Rows are points. The points of each table are mixes of a few directions, plus a little noise. Count the directions of each table, and those that both share. Where both have some left over, give the other angles between the two spaces (their principal angles), to ten degrees, smallest first.

First (4 x 2):
41 29

12 8

-3 -3

-48 -35
Second:
0 10

1 25

-2 -43

5 54

-4 -45
Directions: first 1, second 1, shared 0; angles 50

First (8 x 8):
26 -3 21 -29 37 -15 19 7

38 -3 30 -40 52 -21 28 10

-21 1 -17 22 -30 12 -15 -6

30 -3 23 -30 40 -16 21 7

-57 5 -46 61 -78 32 -42 -14

-13 1 -12 15 -19 8 -10 -4

-31 3 -25 34 -43 18 -23 -7

31 -3 23 -31 42 -17 21 8
Second (10 x 8):
23 -42 4 11 -3 4 7 -3

60 -34 -6 21 18 16 30 -7

29 -2 7 -18 12 -27 -50 18

-68 12 3 -48 -26 -7 14 -28

-43 -18 1 31 -27 27 39 -11

52 -15 -11 28 21 22 39 -6

-11 -14 17 -19 -12 -33 -67 22

48 41 -11 0 37 -6 -13 14

-27 16 9 11 -11 -11 -41 24

-62 56 -11 -17 -9 14 41 -23
Directions: first 1, second 4, shared 0; angles 40

First:
-40 -5 -42 17 28 49 20 -28 5 -7 -32 24

44 2 7 -16 36 39 -11 42 -3 14 -28 38

33 1 -14 -15 -58 -15 -22 36 33 0 7 -15

-21 -8 43 10 16 -47 -4 -35 -55 -19 36 -26

-46 32 80 24 82 -39 74 -62 -21 46 25 -6

-4 -9 -23 2 3 24 -8 1 -3 -12 -15 12

20 -6 -19 -11 -58 -16 -26 24 20 -10 10 -20

10 0 8 -5 -16 -16 -9 8 0 -2 11 -11

5 -8 -41 -4 -35 19 -15 16 23 -11 -14 2
Second:
32 -21 38 -18 4 9 -26 68 -18 30 -15 2

-26 -25 29 4 10 6 2 25 -22 33 -15 -13

39 22 -52 -14 -88 -25 -19 9 64 -24 21 -19

-12 41 50 10 34 -33 61 -33 27 47 21 -5

-8 -10 0 5 33 14 -10 -15 -37 -21 -4 14

-1 -16 -38 1 0 24 -27 -10 -22 -43 -10 14

-2 -5 -6 -4 3 30 7 31 20 29 -29 11

-21 16 -21 16 6 -22 10 -72 -13 -50 29 -4
Directions: first 4, second 5, shared 4

First:
-5 -8 7 8 -7 -4 6 8 1 17 25 8 11 11 -16 5 1 -5 7 0

-6 -12 10 11 -10 -5 8 12 0 24 36 10 17 14 -22 7 1 -8 11 1

-1 -2 2 2 -2 -2 2 2 0 5 8 2 3 2 -4 1 0 -2 2 0

-6 -13 10 11 -10 -5 8 13 1 25 38 10 17 15 -24 8 0 -9 11 1

15 29 -24 -29 26 14 -21 -33 -3 -64 -95 -27 -42 -38 62 -19 0 23 -27 -3

11 19 -16 -20 17 9 -14 -21 -2 -42 -63 -18 -29 -25 40 -11 -1 14 -18 -2

-2 -2 2 4 -3 -2 2 3 0 6 9 2 4 3 -7 2 0 -2 2 0

-2 -3 3 4 -3 -2 3 3 0 9 12 3 5 4 -8 3 0 -3 3 -1

-6 -9 8 10 -9 -5 7 10 1 21 31 9 13 12 -19 6 0 -7 9 1
Second:
-22 -13 13 0 2 4 -5 2 -17 -13 25 -9 13 12 4 -8 12 -1 7 -6

16 7 -12 -5 1 3 3 -3 13 4 -21 3 -11 -8 4 11 -5 1 -5 -3

3 27 5 11 16 -34 -8 -10 -7 -39 -38 -3 -13 -36 -6 -46 -16 19 -15 37

-26 -2 18 10 25 -18 -9 -19 -26 -66 -3 -3 8 -17 -4 -50 12 19 -8 10

51 14 -35 -6 -8 10 21 -4 45 40 -40 28 -21 -12 -6 44 -16 -5 -8 -12

11 5 -14 -19 -9 24 -6 4 7 20 -17 -16 -14 9 28 26 -1 -8 0 -13

-6 -13 4 0 -9 10 3 8 -1 19 29 2 11 18 -5 15 7 -9 10 -11

17 7 -11 -7 -16 7 2 13 14 38 -6 -3 -9 6 5 25 -12 -10 2 2

-21 -7 20 11 1 -11 -4 7 -17 -8 28 -4 13 6 -13 -20 3 2 7 12

-21 -24 13 3 -1 9 4 3 -10 2 43 3 21 22 -10 5 15 -6 12 -17
Directions: first 1, second 4, shared 1

First (8 x 32):
-4 23 -3 9 7 40 -29 4 47 6 -8 31 44 -11 4 -1 -22 -7 4 6 -16 69 26 -25 5
 -2 -14 -7 -3 -1 15 0

6 29 -19 5 9 21 -10 3 17 21 -15 41 18 2 11 21 -36 -10 -18 -11 12 27 -8
 -21 25 -14 -3 -13 -14 38 -33 -1

8 18 36 18 31 -18 -10 -60 -52 60 -31 -28 22 -29 -20 -54 67 14 36 -9 14
 -37 19 39 56 -18 54 48 10 12 16 -14

4 40 -17 35 14 23 -27 -7 -14 25 -24 47 26 -26 18 3 -19 -41 -56 -31 12 35
 5 -20 33 -6 9 -15 0 49 -40 -37

3 -32 -25 -14 -18 -43 31 15 -1 -30 10 -33 -35 1 10 9 8 14 -1 35 -13 -57
 -20 22 -36 4 1 -7 9 -46 1 58

-7 -32 -2 -23 -27 -20 31 32 -11 -60 59 -37 -46 25 8 43 -20 25 7 10 -27
 -19 -32 -9 -67 54 -31 -45 19 -22 -19 20

-12 -25 -7 7 -20 11 -9 28 24 -36 -3 13 -8 -3 2 -13 0 -40 -42 -2 0 23 19
 -6 -28 -8 -23 6 -5 -30 35 -27

2 -21 38 -35 3 -15 23 -15 -10 14 11 -35 -21 39 -33 -8 23 45 69 3 19 -40
 -10 21 12 -11 5 34 -16 -1 26 3
Second:
29 -2 -22 -2 -20 -6 21 14 15 -7 -5 -11 3 8 2 -8 -28 -2 1 34 -12 -23 -1 0
 -25 -37 3 8 -6 -15 -10 26

-9 -23 0 -2 -8 -22 -9 -4 -9 -8 3 -17 4 -12 -1 -43 -6 1 27 14 -14 7 13 17
 -33 -4 15 16 5 -16 25 27

4 -29 -12 -4 -20 -30 0 3 -3 -13 1 -27 6 -10 0 -57 -22 1 34 34 -23 -3 14
 21 -53 -23 19 24 2 -28 26 46

-1 24 8 3 15 24 2 0 4 10 -1 21 -5 9 0 46 15 -1 -28 -25 18 1 -12 -17 42
 16 -16 -19 -2 21 -22 -35

-22 -51 1 -5 -16 -49 -21 -10 -20 -17 7 -37 8 -27 -2 -95 -12 3 61 29 -30
 17 28 38 -73 -5 32 36 10 -35 57 57

-4 41 16 5 28 41 0 -3 4 18 -1 37 -9 15 0 79 29 -1 -47 -47 32 4 -20 -29
 74 31 -27 -33 -3 38 -36 -63

20 41 -3 3 11 39 19 9 17 13 -6 29 -7 22 2 76 8 -3 -49 -21 23 -16 -23 -31
 57 1 -26 -28 -9 27 -47 -45

-8 -36 -5 -4 -17 -35 -9 -3 -9 -14 4 -29 6 -16 -1 -68 -15 2 42 29 -24 6
 19 26 -57 -13 23 27 5 -28 36 47

-9 36 18 5 28 37 -4 -5 1 17 0 34 -8 11 0 69 31 0 -41 -47 30 7 -17 -25 68
 34 -23 -29 -1 36 -29 -59
Directions: first 6, second 2, shared 0; angles 40, 40

First, 8 rows:
-21 20 -2 -3 9 -28 20 8 -13 1 -6 -14 6 3 -2 -13 7 35 -15 -23 14 7 -6 -21
 3 3 -3 0 -24 4 -23 -9

26 -18 9 7 -13 7 -6 -1 0 -6 -5 4 -2 0 10 3 7 -7 4 21 2 7 -6 10 1 8 -26
 12 -8 4 2 -8

3 6 -5 -5 -3 4 -22 -8 10 4 9 -1 1 1 -2 25 -5 -31 17 6 -22 1 15 13 -13
 -26 27 -12 23 -8 28 12

-17 -4 -9 -2 12 26 -5 -7 11 8 12 18 -6 -6 -10 -6 -22 -17 2 -5 -6 -23 9 8
 2 -1 26 -10 34 -5 10 20

-4 12 -12 -9 1 16 -37 -16 21 10 20 5 0 -2 -11 39 -18 -58 27 4 -40 -9 30
 21 -23 -46 60 -27 55 -16 50 27

4 -18 4 8 2 13 15 5 -3 -3 -6 11 -5 -4 4 -24 -1 17 -11 4 20 -8 -14 -4 15
 30 -28 14 -12 8 -21 -5

-11 0 4 3 7 -14 26 10 -15 -3 -10 -4 0 2 2 -29 8 42 -21 -14 26 1 -17 -20
 14 26 -26 12 -30 8 -34 -14

19 2 9 4 -14 -27 5 8 -13 -9 -13 -17 6 8 12 5 24 18 -2 9 8 25 -12 -8 -1 5
 -30 13 -38 6 -12 -23
Second, 11 rows:
3 -20 -3 3 5 36 -8 -7 13 4 9 22 -8 -8 -3 -6 -19 -22 5 11 -3 -21 5 17 7 9
 5 -1 30 -1 12 16

4 -21 -3 3 5 40 -8 -8 14 3 10 24 -9 -8 -4 -6 -19 -24 4 12 -3 -23 4 18 7
 10 6 -1 32 -1 11 16

-4 28 4 -3 -6 -52 12 10 -17 -6 -14 -32 12 10 5 8 26 32 -8 -15 6 30 -6
 -24 -8 -13 -7 2 -42 1 -16 -22

-4 18 3 -3 -5 -35 8 6 -13 -3 -9 -23 9 8 4 6 16 21 -4 -11 3 21 -4 -16 -6
 -8 -5 0 -28 1 -12 -16

0 -2 1 1 0 2 -1 0 1 0 0 2 -2 0 -1 -1 -1 -2 0 0 -1 -3 -1 1 0 0 1 0 3 0 1
 2

-1 13 2 -2 -3 -24 5 5 -8 -3 -5 -15 6 5 2 4 11 14 -3 -7 3 13 -2 -10 -3 -5
 -4 0 -20 1 -8 -11

9 -53 -8 7 11 95 -19 -17 32 8 24 59 -22 -21 -8 -14 -43 -58 12 29 -9 -55
 10 44 16 23 13 -2 77 -5 29 41

-3 18 3 -2 -4 -31 8 5 -11 -2 -7 -20 7 6 3 5 16 18 -4 -8 3 18 -2 -14 -5
 -7 -5 1 -26 1 -10 -13

3 -20 -2 2 4 34 -7 -7 13 4 9 22 -9 -8 -2 -5 -18 -21 5 10 -4 -20 3 16 5 9
 6 -1 29 -1 11 15

0 4 1 -1 -2 -7 2 2 -2 0 -2 -4 0 1 0 2 4 4 -1 -1 0 4 -1 -3 -1 -1 -1 0 -7
 0 -2 -4

-6 33 6 -4 -7 -61 13 12 -21 -5 -13 -36 14 14 6 10 30 38 -8 -17 6 35 -7
 -28 -9 -15 -9 1 -49 4 -19 -26
Directions: first 3, second 1, shared 1

First (8 x 32):
13 -16 21 -5 -10 -24 -19 25 -15 9 -39 -9 18 -16 -12 3 -6 3 5 -51 6 -23
 -10 -21 2 16 -10 -32 43 38 -26 7

21 5 29 -36 20 2 -21 52 -3 -11 -30 5 18 5 -12 29 25 -10 -17 -22 -31 9 7
 4 -16 -9 25 14 25 28 5 16

27 3 36 -41 20 1 -26 63 -4 -11 -38 5 23 4 -16 32 28 -9 -17 -33 -34 7 5 0
 -16 -8 26 12 34 37 3 21

10 -6 14 -8 0 -8 -10 18 -6 3 -20 -2 9 -4 -6 5 2 0 -2 -23 -3 -6 -3 -8 -2
 4 1 -8 19 20 -8 7

-20 -13 -25 41 -29 -15 15 -52 -5 19 16 -11 -13 -14 9 -34 -33 13 21 3 39
 -21 -12 -14 18 17 -34 -32 -9 -14 -19 -17

-42 6 -59 54 -20 14 45 -95 14 8 73 -1 -41 7 27 -43 -30 11 19 77 41 5 -1
 13 18 0 -26 5 -70 -70 14 -29

-9 -17 -9 29 -28 -24 2 -27 -12 20 -8 -13 -1 -19 2 -23 -29 11 18 -24 34
 -27 -15 -21 16 22 -32 -42 15 9 -27 -11

-2 37 -8 -35 45 51 13 16 29 -35 45 24 -14 40 9 30 43 -18 -27 77 -48 56
 28 44 -24 -41 51 81 -54 -46 59 7
Second (11 x 32):
13 17 16 -36 30 21 -8 39 10 -20 -2 12 7 17 -5 29 32 -12 -20 13 -38 26 14
 17 -18 -21 34 37 -4 1 24 13

24 29 28 -63 51 35 -14 69 16 -35 -3 22 11 29 -9 51 55 -23 -35 24 -65 46
 24 32 -32 -36 60 67 -6 2 44 23

17 21 21 -47 39 27 -11 52 12 -26 -3 17 9 22 -6 38 41 -17 -27 17 -49 34
 18 24 -24 -27 46 50 -5 1 32 17

3 3 4 -8 6 5 -1 8 2 -4 -1 4 2 3 0 6 6 -2 -5 3 -9 5 3 3 -4 -5 8 8 -2 0 6
 3

-15 -17 -17 39 -32 -22 8 -43 -10 22 1 -13 -7 -19 5 -32 -34 14 22 -14 41
 -28 -15 -19 20 22 -39 -42 4 -1 -27 -15

-3 -3 -3 6 -5 -3 1 -7 -1 3 0 -2 -1 -3 0 -5 -5 3 4 -2 8 -4 -3 -3 4 3 -7
 -7 1 0 -6 -2

-16 -20 -21 44 -36 -25 9 -48 -12 25 2 -16 -8 -21 6 -36 -38 15 25 -16 46
 -32 -17 -21 23 25 -42 -47 5 -1 -30 -16

-16 -19 -19 43 -34 -25 10 -47 -11 24 2 -14 -8 -19 6 -34 -36 15 24 -15 45
 -31 -17 -22 21 24 -41 -45 4 -1 -29 -16

-16 -19 -19 41 -34 -24 9 -45 -10 23 2 -14 -8 -19 5 -33 -35 15 23 -15 44
 -30 -16 -21 20 23 -40 -44 4 -1 -29 -16

-19 -22 -22 49 -40 -28 11 -54 -13 27 2 -17 -9 -23 6 -40 -42 18 27 -18 50
 -34 -20 -24 25 27 -47 -52 5 -2 -34 -18

26 32 31 -68 56 39 -15 75 18 -38 -3 24 12 32 -10 56 60 -24 -38 26 -72 49
 27 33 -35 -38 66 73 -8 2 48 25
Directions: first 2, second 1, shared 1
